Every row gives one point. Each copy is the shape, with its points in the same order, stretched, turned, moved and blurred by noise. Is it also mirrored, or only turned?

Shape (6 x 3)
[[ 49   7  -8]
 [-12  21  -4]
 [-20 -25 -38]
 [-20  21  28]
 [-20   0  27]
 [  4 -19  22]]
Copy 1 (6 x 3)
[[ -9  31 -24]
 [ 18 -10   7]
 [  1 -47 -40]
 [  8 -16  33]
 [-12 -23  27]
 [-35 -16  10]]
Copy 1 is: mirrored
Copy 2 (6 x 3)
[[ 15  60  -6]
 [-18 -12   3]
 [-14 -14 -47]
 [ -1 -30  23]
 [ 13 -31  11]
 [ 32  -4  -9]]
Copy 2 is: only turned

Shape (7 x 4)
[[-36   7 -35  25]
 [-43 -30 -17  22]
 [ 28 -26  -9 -50]
 [ 32  -1  32 -41]
 [  1 -13 -15  27]
 [-36 -12  42 -23]
 [ 18 -14 -29  10]]
Copy 1 (7 x 4)
[[-25  60  23  12]
 [-45  44  -1   6]
 [  6 -37 -39 -21]
 [ -6 -57  -7 -39]
 [-38   4   6  22]
 [-38   4   8 -54]
 [-17  -6  -8  25]]
Copy 1 is: only turned
Copy 2 (7 x 4)
[[-40  46 -14   7]
 [-57  13  -5  -5]
 [ 10 -18  18 -55]
 [ 22 -28 -12 -26]
 [-18  20  10  10]
 [-31 -27 -43  -7]
 [  1  26  28 -10]]
Copy 2 is: mirrored

Shape (12 x 6)
[[-15  -2  -8   9 -18  -8]
 [ 16  -7  -9  12  -2 -16]
 [ 14  -7  42 -11  -3  20]
 [ 16   0 -12  10  10  17]
 [ 13  11  -3  -4   7  21]
 [  1  -7  -8 -41   8 -18]
 [ 10  -9   5   6 -13   3]
 [-15   3 -10   8   2  18]
 [-15  -9  -1  -1   3  18]
 [ 16   2  -7   8   7  -8]
 [ -8  -8  20  11   1   7]
 [  6  15 -11   7  -6  20]]
Copy 1 (12 x 6)
[[ -3 -13 -26  14  -1  -5]
 [ 11   0   4  17 -10 -13]
 [ -9  -9  10 -29 -30  12]
 [  9  17   3  -3   4   8]
 [ -4  16   6 -14   6   3]
 [-14 -19  25   8  19  -8]
 [ -2  -4  -4   4 -15   4]
 [  3   1 -22  -6  13  11]
 [  1  -9 -17  -9   9  21]
 [ 11   7   7   5  -5 -14]
 [  9 -13 -15 -14 -18   7]
 [ -6  18 -10  -4   5   0]]
Copy 1 is: mirrored
Copy 2 (12 x 6)
[[ -8 -19   9 -25  -2   9]
 [  7 -17 -20  -3  18  16]
 [ 41  53  -1   1  -4 -17]
 [  7   2  -9  32  -4  24]
 [ 11  15   7  33   3  11]
 [-20  29   7  -8  60  14]
 [ 17   2   0  -5  -1  12]
 [-16   4   9   7 -18  12]
 [-16  23   7   1 -17  10]
 [ 11  -7 -18   9  15  11]
 [  9  17 -10 -10 -18 -10]
 [  8  -5  17  24 -10  13]]
Copy 2 is: mirrored
